Every row gives one point. The points of each table are mixes of a few directions, plus a little noise. How many directions does each table use, and how many do they share? Where both have some left over, give the other angles between the two spaces (their principal angles), to ten degrees, smallest first.
(in the rows, 128 means zero)

First (7 x 3):
[[129 147 185]
 [116  82  67]
 [149 172 109]
 [119 111 139]
 [136 170 203]
 [123 113 118]
 [123 101  74]]
Second:
[[100 150 132]
 [214  61 115]
 [ 88 159 134]
 [140 119 126]
 [ 98 151 132]]
Directions: first 2, second 1, shared 0; angles 70

First:
[[101  73  84   7 148  83]
 [151 147 164 173 149 171]
 [125 147 126 165  97 121]
 [131 121 132 113 146 136]
 [129 140 130 153 112 127]
 [130 140 132 155 114 131]]
Second, 9 rows:
[[140  88 135 172  81  89]
 [150 178 129  86 146 156]
 [ 52  47 117 183 138 105]
 [ 95 155 120  89 184 170]
 [119  95 128 158 110 106]
 [133 151 127 106 141 144]
 [167 136 137 136  93 110]
 [134 170 127  88 155 159]
 [159 130 134 134 100 113]]
Directions: first 2, second 2, shared 0; angles 50, 80

First:
[[141 126 149 139 125 113 119 127 123]
 [ 30  95 153 187 136 167 106 137 113]
 [133 132 121 120 129 127 131 128 131]
 [202 109  58  81  82 193 197  73 146]
 [114 141  73  89 136 156 153 131 144]
 [176 150 137 108 131  86 123 134 131]
 [ 81 112 167 173 135 126 101 139 113]
 [149 134 147 131 129 103 118 131 125]
 [134 164 106  89 151  98 126 152 140]
 [121 116 170 164 126 113 106 130 114]]
Second:
[[127 140 137 135 141 114 108 127 125]
 [128 125 125 127 123 132 134 129 129]
 [126 150 145 141 151  99  91 126 121]
 [134  57  75  88  53 217 249 137 152]
 [126 153 148 143 153  96  87 125 119]
 [126 153 148 142 155  96  85 125 120]
 [129 119 121 123 120 138 143 130 131]]
Directions: first 3, second 1, shared 0; angles 30

First (9 x 12):
[[174 143 108 122 155 102 144 186 108 138 122 142]
 [143 133 122 126 137 119 132 146 122 131 126 132]
 [ 99 118 140 133 110 144 119  92 141 121 130 121]
 [ 90 116 144 134 106 148 116  81 144 119 132 117]
 [171 143 110 122 152 105 142 181 110 138 123 139]
 [ 83 114 147 134 102 152 113  72 148 118 133 115]
 [142 133 122 126 136 120 133 145 121 132 126 132]
 [216 158  89 115 180  80 158 240  91 149 118 153]
 [ 31  96 169 142  73 180  94   7 169 106 139 102]]
Second:
[[138 133 123 107 119 116 154 162 139 132 135 125]
 [121 133 136  97 116 118 155 148 137 143 141 123]
 [102 177 135 237 200 107  38 100  49 150  44 175]
 [ 85 138 146  92  83 119 168 147 166 138 139 113]
 [ 66 181 144 150 107  90 138 169 138 150  83 139]
 [159  90 118 120 131 159 118  91 132 104 156 116]
 [136 101 141  83 128 145 142 100 126 139 168 116]
 [178 104 112 106 142 139 137 131 123 119 155 123]
 [168  97  97 161 128 158 103 104 142  77 130 121]]
Directions: first 1, second 4, shared 1
